Rows are points. The points of each table are mixes of a few directions, plus a little noise. Count the directions of each table, and those that both share. Where both have some left over, give the other angles between the two spaces (their principal angles), to ten degrees, smallest first.
(in the rows, 128 means zero)

First (6 x 3)
[[134  66 170]
 [125 158 108]
 [125 161 106]
 [134  55 177]
 [126 154 110]
 [124 175  96]]
Second (6 x 3)
[[141 187 155]
 [107  77  73]
 [136 151 147]
 [123  92 120]
 [148 129 196]
 [114 132  77]]
Directions: first 1, second 2, shared 1

First (6 x 6)
[[132 123 116 108 139 176]
 [124 133 139 148 117  81]
 [130 125 122 117 134 154]
 [132 123 116 106 140 180]
 [131 124 118 110 138 170]
 [118 140 157 178 100   7]]
Second (9 x 6)
[[ 97 131 145 159 135  68]
 [133 126 123 119 131 149]
 [240 141 118 107  38 124]
 [135 126 123 118 129 148]
 [101 119 118 111 166 182]
 [104 133 146 159 128  62]
 [137 123 114 104 137 184]
 [103 124 129 130 150 136]
 [103 129 137 145 139  99]]
Directions: first 1, second 2, shared 1

First (7 x 9)
[[154 140 179  91 125 144 119 100 126]
 [ 66  85 104  67 111 125 103 111 223]
 [169 111 138 153 126 112  74 120  72]
 [100 106 103 137 102 156 134 124 159]
 [149 175 121 177 158 102 176 169 110]
 [123 154 112 149 156 119 169 153  62]
 [134 126 140 121 118 138 122 118 145]]
Second (10 x 9)
[[162 135 131 135 133 124 151 136 107]
 [151 129 136 135 135 126 144 135 113]
 [146 191  55 104  80 118 130 110 124]
 [160 134 132 135 133 125 150 135 108]
 [ 65  86 158 129 143 139  90 125 164]
 [140 102 164 144 154 131 140 141 118]
 [148 174  78 112  95 120 135 117 120]
 [203 139 141 145 143 121 180 146  81]
 [  7  56 175 126 151 147  54 119 198]
 [ 98 134 110 116 113 129 106 117 148]]
Directions: first 5, second 2, shared 0; angles 30, 80

First (9 x 11)
[[ 77 116 169 146 155 100  95 111 156  89  96]
 [109 129 155 143 125 119 100 142  94  98 129]
 [169 111  86 157 113 119 207  82 160 139  86]
 [124 142 157  91 140 126  81 179 114 155 189]
 [119 149  87 129 106 224 124 128  70 115 116]
 [139 121  79 121 101  83 156  75 142  97  90]
 [149 124 154 146 109  81 127 153  87 115 150]
 [111 137 132 147 136 211 122 143 100 133 121]
 [156 123 134  72 168  89 140 140 228 213 177]]
Second (8 x 11)
[[188 218 139 117 175 167  92  91 107 109  98]
 [165 177 137 126 162 155 105  93 114 112 125]
 [ 95 121  95 115  99 108 137 178 125 161  78]
 [184 214 131 123 187 174  88  71  98 109 115]
 [ 96  98 102 134 120 119 135 133 121 146 136]
 [ 82  48 119 146 104 105 153 132 139 136 181]
 [100  80 139 124  78  92 158 184 159 138 119]
 [114  66 161 139  98 104 156 142 161 113 174]]
Directions: first 5, second 3, shared 0; angles 50, 80, 90

First (10 x 14)
[[ 99 105  95 137  86 169  84  68 155 164 132 182 103 118]
 [ 96  97 135  83 157 129 165 161 127 163 137 117 111  89]
 [167 178 157 167 126 113 137 123 124  78 103 101 161 151]
 [151 166 141 163 101 138 134 101 131  91  96 126 143 138]
 [102  86 112  82 149 124 142 165 116 160 151 129 105 109]
 [109 117 157 114 180 107 128 141 153 168 154 105 140 107]
 [131 101  75 133 104 127  61 114 119 137 161 168 112 167]
 [172 147 117 139 124  99 126 163  87  73 127 112 142 175]
 [ 91 123 150 136 136 153 115  76 183 182 130 142 127  86]
 [161 159 140 127 116 121 188 167  86  63  88  98 136 138]]
Second (9 x 14)
[[ 85 140 143 147 146 152 104  87 173 182 143 151 119  89]
 [132 132 135 116 131 129 150 150  92 104 118 124 121 117]
 [115 141 154 153 167 120  70 100 137 152 162 142 137 114]
 [158   7 114  58  56 133 121  73 107 113  98 130 138 133]
 [141 148 115 138  82 149 178 126 145 103  82 120 128 140]
 [131 169  72 139 129 113 183 212 169 138 134 103 117 185]
 [129 130 151 119 162 115 116 147  75 110 143 128 125 109]
 [149 130 129 115 137 109 142 166  79  91 128 114 129 140]
 [114 154 139 165 141 133  90  92 173 159 144 140 138 126]]
Directions: first 4, second 5, shared 3; angles 60

First (8 x 20)
[[164 159 158  95 151 157 115 101  94 151  71  80 162 144  78 156 135 163
  201  98]
 [108 133 175  92 115 132 114 154 129 135 168 153 174 114 164 175 163 132
  168 100]
 [122 119 121 136 122 123 131 134 136 122 142 139 120 124 140 124 127 119
  112 135]
 [124 126 139 121 124 130 125 135 130 128 142 136 138 123 140 141 137 126
  136 122]
 [167  95  88 170 128 146 145 112 141 110 132 129  82 125 127 121 110  98
   93 158]
 [ 51 170 133 106 130  71 119 143 121 141 104 124 143 140 116  68 118 162
  106 120]
 [ 85 139 158 102 115 109 118 156 132 133 160 153 160 119 159 139 149 135
  138 110]
 [202  82  52 201 138 157 158  88 141 103 105 109  45 134 100 100  87  88
   71 180]]
Second (10 x 20)
[[241  76 106 167 134 204 144  93 132 112 133 116  93 120 121 190 128  87
  150 146]
 [134 147 135 115 140 131 123 115 112 139  94 103 139 139  99 124 125 148
  150 118]
 [ 84 151 165  92 121 108 114 152 124 140 144 142 169 124 146 138 148 147
  151 103]
 [108 125 160 107 113 128 120 153 135 129 171 157 158 114 166 162 155 124
  147 111]
 [ 82 134 125 127 119  96 127 147 137 126 144 147 128 125 146 100 126 130
   99 132]
 [  7 142  90 147 110  32 135 167 155 117 151 167  97 129 157  17 100 130
   17 158]
 [117 128 110 141 129 114 133 127 132 124 121 127 111 132 123 100 115 126
  101 140]
 [172 144 135 117 149 156 124  96 103 142  74  84 137 143  80 142 123 149
  174 115]
 [209  98 118 149 135 183 137 101 126 120 123 113 111 125 117 174 129 106
  154 135]
 [125 135 136 119 129 128 125 129 124 132 124 125 137 129 125 132 131 135
  138 121]]
Directions: first 3, second 3, shared 3

First (10 x 24)
[[113 107 102 139  79 145 131 146  91  90 153 103 129  80  88 158 134 162
  120 161 138 101 138 144]
 [172  83 108 123 153 160 162  94 118 117 206 171 132 157 123 129 163 188
  104 136  63 156 100  79]
 [108 104 149 188   7 149 100 202 135 130  86  63 152 176 119 117 116  96
  139 180 140 131 137 145]
 [167  97 127 135 207 102 127  92 167 129 145 140 110 176 149  98 148 121
  126 100  87 139 108 120]
 [134 170  87 145 132  88 104 141 143 159 103  97 102 153 150 119 104  86
  139 107 142 107 146 104]
 [144  85 154  99 217 133 149  93 133 107 172 163 153  81  98 137 138 184
  127  98 119 131 113 183]
 [111 138 155 119 109 148 131 161 119 147 122 126 177  88 101 147  95 151
  142 122 166 129 141 174]
 [ 95 160 153 123 112 112 110 141 133 132  72 113 122 112 139 124 112  85
  140 127 167 119 141 153]
 [105 184 147  76 161 116 138  74 121 125  90 182  84 116 177 118 147  86
  118 118 132 143 121  87]
 [131 152  99 133 102 127 127 137 118 143 130 123 118 140 137 132 121 122
  126 132 127 124 135  91]]
Second (9 x 24)
[[119 132 118 127 106 147 128 151 101 120 131 121 126  82 106 152 120 145
  132 143 154 119 143 138]
 [137 155 192 127  82 183 119 158 134 112 159 129 125 102 123 144 153 118
  100 123 126 148 133 104]
 [133 131 148 129  97 125 130 101 143 127 139 132 130 172 148 114 148 106
   99 126  93 135 120  95]
 [146  40  26 153 230  94 143 128 110 143  91 138 110 158 124 105 104 175
  196 167 133 133 111 162]
 [128 101  92 137 115 106 138 103 115 134 123 129 126 161 134 120 127 131
  127 152 112 122 125 114]
 [112 133  85 113 230  84 123 140 131 147  85 123 135  85 116 128  79 149
  183  98 181 104 132 205]
 [ 72 224 216  91  47 168 117 140 141  56 157 110 137  74 126 151 170 107
   66  95 117 110 113 124]
 [161 104 108 144 114  94 131  91 127 187 123 136 138 180 142 117 106 104
  125 132 120 131 155  97]
 [143 133 165 130 132 152 123 139 149 125 141 136 125 139 137 123 144 118
  119 117 115 150 120 115]]
Directions: first 6, second 5, shared 2; angles 50, 60, 60

First (11 x 32)
[[ 68 130 139 111 134 138  76 115 136 136 102 118 138 185 135 104  86 130
  138 176 108  83 108 117 147  89 140  99 170 129  88 172]
 [156 124 113 140 130 125 146  98 143 121 130 129 126 130 101 133 128 126
  131 130 105 142 111 146  99 129 117 131  95 120 113 144]
 [199  84 103 142 178 108 156 142 138 181 104 137 117 137 153 159 153 170
  143  76 167 114 128 142 154 182 147  98 114 113 185  60]
 [150 117 126 130 140 121 140 153 120 146 127 133 123 114 149 141 147 141
  128  99 159 128 143 125 147 153 138 125 131 128 165  87]
 [113 152 171 123  66 104 139 169 104  69 132 159 127  68 145 103 105  85
  125 137 158 185 145  83 143 135 112 169 135 169 145 139]
 [135 108 157 126 109  82 120 139 139 107  66 168 129 146 156  97  58 116
  161 158 153 143  95  87 173 143 130 110 143 160 134 155]
 [126 152 139 130  92 129 146 137 114  90 156 133 128  82 114 124 139 101
  114 125 126 169 144 122 106 126 110 165 113 140 127 135]
 [169  89 101 137 180 120 131 111 150 179  96 126 124 173 138 147 130 168
  147 111 134  93 107 148 143 151 146  85 122 107 143 102]
 [127 148 138 132  91 124 143 120 126  86 144 136 129  96 106 118 122  99
  122 140 113 168 127 123 101 121 107 159 107 140 112 156]
 [ 38 163 126 106 133 186  75 123 111 142 170  81 140 151 117 125 152 129
   99 152  92  75 153 143 114  68 136 129 170 109  85 146]
 [128 141  93 133 153 171 134 103 127 152 179  89 128 126  94 157 188 144
  101 106  93 108 147 174  80 112 126 136 108  93 112 111]]
Second (9 x 32)
[[152 123 143 148 120  58 232 191 109  90 128 194 127  88 140 148 145 116
  168  69 154 155 130 106 114 162  50 196 118 119 147 101]
 [132 127 131 132 127 116 146 139 125 122 128 139 128 121 130 132 131 126
  135 118 132 133 128 124 126 134 114 140 126 126 131 123]
 [129 128 129 129 128 125 133 131 127 126 128 131 128 126 129 129 129 127
  130 125 129 129 128 127 127 130 124 131 128 128 128 127]
 [109 132 116 112 135 184  46  79 143 157 128  76 129 159 119 112 114 138
   97 174 108 107 126 145 139 102 189  75 136 135 113 149]
 [110 132 117 114 134 178  54  83 142 155 128  81 129 157 119 113 116 137
  100 170 110 109 126 143 138 104 184  80 135 135 114 147]
 [115 131 120 118 132 163  76  97 138 147 128  95 128 148 122 118 120 134
  108 157 116 115 127 139 135 111 167  94 133 133 119 141]
 [132 127 130 131 127 117 145 138 125 122 128 139 128 122 130 131 131 126
  135 118 132 132 129 125 126 133 116 139 127 127 131 124]
 [115 131 120 117 132 166  71  94 138 148 128  92 129 150 121 117 118 134
  106 160 114 114 127 140 136 109 171  91 133 133 118 142]
 [157 122 146 152 118  46 249 201 106  84 129 205 126  82 142 152 148 113
  174  59 158 160 131 103 112 167  37 207 117 117 150  97]]
Directions: first 4, second 1, shared 0; angles 40

First (11 x 32)
[[146 115 130 110 162 148 140 150 134 107 139 131 101  81 184  99 121 137
  120 117 175 102  82 131 133  85 119 140 139 205 115  95]
 [107 141 117 146  97 107 126 112 142 138 122 133 151 172  72 146 122 125
  125 136  86 157 176 117 133 186 134 121  94  53 142 158]
 [144 141 120 121 158 132 147 124 150 110 149 142 105  96 168 100  95 130
  120 122 165 120  87 117 134 116 126 156 117 172 120 100]
 [125  98 140 118 124 143 116 157 106 130 112 112 131 123 130 134 163 135
  131 124 128 113 136 145 124 102 121 104 153 147 126 130]
 [108 106 129 131 103 126 118 150 123 133 108 119 147 154  88 142 155 136
  123 128  99 135 172 136 132 149 123 100 120  95 136 151]
 [166 189 120 131 173 120 151  66 146 121 172 152  95  90 195 104  59 106
  138 132 174 128  46 104 121 107 144 191 131 168 116  89]
 [108  86 126 118 117 139 127 181 137 115 110 122 135 131 107 120 155 151
  109 119 124 120 161 137 142 139 111 100 109 135 131 135]
 [139 133 116 119 157 134 152 136 160 103 148 145 105  96 165  94  93 137
  112 119 167 120  93 115 142 125 122 153 102 174 121 100]
 [143 137 134 124 143 133 128 116 117 129 135 127 118 110 157 125 123 121
  136 129 144 118  99 130 120 100 132 138 150 154 122 115]
 [ 92  97 126 136  84 121 114 158 127 137  97 117 162 177  54 153 166 141
  118 130  77 144 207 136 136 176 121  86 104  61 143 169]
 [131 166 149 154  91 107  91  57  66 182 116 108 159 179  90 192 155  87
  174 152  68 150 150 138  91 123 156 119 189  42 137 167]]
Second (9 x 32)
[[ 73 133 129  99 189 174 188   7 188 137  58 144 106  22 113  96 206 225
  179  43  42  23 167  94  68 133 108 201 141 101 182 161]
 [119 129 128 123 139 136 138 107 137 130 116 130 124 110 126 122 141 145
  136 113 114 110 134 122 118 129 124 141 130 123 137 133]
 [139 127 127 134 115 118 115 153 116 127 142 125 133 149 132 135 112 109
  117 145 146 150 121 135 140 127 132 113 127 134 118 121]
 [149 126 128 138 106 111 106 172 105 124 154 123 136 166 133 140  98  93
  109 159 160 166 114 140 150 127 136 101 124 138 108 117]
 [112 129 128 119 146 143 146  91 147 131 107 133 121  96 123 118 153 158
  144 101 102  96 139 118 110 129 121 151 133 120 144 138]
 [128 128 128 128 128 127 127 128 128 128 128 128 128 128 128 128 128 128
  128 128 129 128 128 128 128 127 128 128 127 129 129 128]
 [150 126 128 140 103 108 103 177 104 125 157 121 137 172 135 141  95  89
  107 163 162 170 112 142 152 126 137  98 123 139 106 115]
 [163 125 128 147  89  99  90 206  89 123 173 118 142 196 138 149  78  67
   95 183 183 194 104 149 166 125 141  82 120 145  93 107]
 [120 129 128 124 137 134 137 111 136 129 119 131 125 113 126 123 139 142
  136 116 115 113 133 123 119 128 125 138 129 124 136 133]]
Directions: first 3, second 1, shared 0; angles 90

First (10 x 32)
[[136  79 110 129 109 126 139 104 168 125 144  53 100 142 187 116 102  77
  146 130 201 154 124 101 105 105 119 154 139 108 128 147]
 [120 123 125 157 148 122 117 128 116 151 105 139 152 124 122 129 146 150
  123 121 111  99 113 105 128 157 137 125 144 141 135 121]
 [125 127 137 119 130 139 125 119 124 126 125 128 131 133 122 131 127 129
  122 122 125 117 134 138 133 124 133 127 134 132 139 142]
 [123 153 142 123 139 135 121 136 105 128 118 167 144 124  94 136 142 155
  116 123  89 108 134 148 143 138 136 114 126 140 134 125]
 [122 124 134 139 142 133 119 121 117 141 111 136 145 129 119 132 139 143
  120 119 114 101 124 121 133 143 138 125 143 139 141 135]
 [127 144 146 100 125 145 128 124 118 114 132 144 127 132 106 135 125 132
  119 124 112 122 144 162 141 114 132 121 124 131 138 143]
 [133 145 143  86 111 145 136 126 129  99 148 134 109 133 116 131 112 115
  125 131 128 146 152 172 137  95 123 125 111 120 129 143]
 [151 142  77 142  91  71 156 181 171 108 174 111  80 106 173 106 109  94
  168 172 168 232 111  99  98 115  86 136  68  91  53  55]
 [132 105 133 104 114 145 134 104 146 115 141  88 108 143 150 126 107  95
  131 124 165 137 140 139 123  99 127 141 136 118 141 159]
 [111 138 131 180 172 120 103 137  89 172  80 179 184 116  92 136 171 189
  111 113  67  64 104  97 139 190 149 112 154 160 142 110]]
Second (9 x 32)
[[139  97 118 130 128 119 128 118 146 143 124 107 120 142 126 112 111  82
  143  96 167 125 129 107 107 150 118 123 146 144 133 135]
 [121 182 165  33  95 180 140 124 124  66 196 133  91 136 133 156  94 136
  124 173 114 175 176 227 150   7 155 141  86  72 135 157]
 [132  92 108 157 144 110 110 123 133 168 112 125 142 137 123 106 129  97
  142  83 147  99 113  85 102 183 130 117 159 153 136 113]
 [123 126 119 150 137 119 116 133 114 150 122 145 148 122 128 122 144 142
  124 118 108 108 113 112 124 156 139 125 137 135 127 105]
 [123 128 138 125 148 141 122 121 132 136 121 122 129 138 118 139 119 133
  139 133 134 125 140 126 125 110 143 129 139 128 143 148]
 [140 113 121 118 109 121 138 123 146 114 133 108 110 131 134 114 117  91
  130 117 157 145 131 130 122 133 103 130 124 132 118 133]
 [131 122 122 135 126 120 130 130 129 132 124 127 129 125 132 122 132 124
  128 122 130 126 120 122 126 144 119 127 128 134 124 121]
 [123 129 136 182 170 120 142 131 138 129  59 108 143 121 109 154 145 178
  129 172 132 128 119  85 145 136 105 134 136 152 131 167]
 [120 165 122 122  95 120 124 150  90 114 165 177 143  98 148 123 161 171
   95 141  61 124 108 161 147 132 137 130  96 104 102  72]]
Directions: first 3, second 4, shared 1; angles 40, 50

First (11 x 32)
[[140 108 112 128 144 148 145 159 133 103 160 181 129  68  71 136 106 123
   92 147 135 164 158 146 151 104 138  90 126  54 114 127]
 [143 108 143 117 136 157 137 135 151 107 125 140 137  84  98 137  86 111
  106 129  91 152 139 143 140 103 127 118 145  64 123 113]
 [129 121 157 105 106 168 105 145 160 111  98 105 112 117 126 154 100 140
  113 130  70 149 131 154 134 117 157 166 117 113 116  82]
 [131 132  91  71 152 132 154  68  70 138 128  78 110 178 172 108  99 135
  185 130  86  69 118 148 135 102 154 128 147 154 137 107]
 [119 126 105  92 110 167 109 170 121 107 137 134  78 121 111 157 119 175
  110 161 104 150 156 175 153 112 201 149  80 121  98  73]
 [153  97 144 153 154 141 156 147 162 102 150 190 168  40  59 128  91  82
   81 127 132 173 148 122 141 105  88  74 163  18 128 154]
 [ 97 163 200 249  67  56  62 176 200 167  94 143 165 155 150 134 248 123
   98  92 240 159  92  44  70 230  49 171  96 231 143 199]
 [124 146 150 165 131  75 131  81 126 164 108  98 166 174 176  98 163  97
  164  92 162  89  88  74  92 163  62 131 160 189 160 181]
 [128 132 124  89 129 141 129  96 109 133 109  81 112 164 164 125 107 137
  161 125  82  97 117 144 129 115 151 152 134 152 131 100]
 [113 147  65 123 141  96 141 118  63 147 167 137 104 171 146 109 168 157
  158 147 185  92 134 127 133 137 150 106 104 181 127 146]
 [130 128 118 117 136 127 137 113 114 130 131 120 126 137 136 122 121 127
  141 128 121 114 126 131 130 121 131 124 135 130 131 127]]
Second (9 x 32)
[[166 161 158 144 126 119 156 128  92 125 140 161 118 117  72 103 114 133
  107 140 135 103 149 159 150 191 114  95 180  91 164 150]
 [108 111 112 120 129 133 113 128 147 130 122 111 133 134 157 141 135 125
  139 122 124 141 117 112 116  95 135 145 101 147 109 117]
 [ 70  77  82 104 131 142  85 128 183 133 110  77 142 144 214 166 150 120
  161 110 117 167  95  80  94  31 150 180  48 184  72  94]
 [143 141 139 134 127 124 139 128 114 127 133 141 124 124 106 118 123 130
  120 133 131 118 136 140 136 152 122 115 148 114 142 137]
 [168 163 160 145 126 118 158 128  90 125 140 163 118 117  69 101 113 133
  106 140 136 101 151 161 151 195 113  93 183  89 167 151]
 [147 144 143 136 127 123 142 128 110 126 134 145 123 123 100 115 121 131
  118 134 132 115 139 143 139 159 121 112 154 110 146 139]
 [ 82  87  91 109 131 139  94 128 172 132 114  87 140 141 196 159 146 122
  154 114 119 159 102  90 101  51 145 169  64 173  83 101]
 [199 191 184 158 124 111 181 128  60 122 150 190 110 108  22  81 101 138
   88 150 142  80 169 187 170 248 102  65 226  59 197 169]
 [ 70  77  82 104 131 142  85 128 184 133 110  77 143 144 214 167 150 120
  161 110 117 167  95  80  94  30 150 180  48 185  72  94]]
Directions: first 4, second 1, shared 0; angles 60
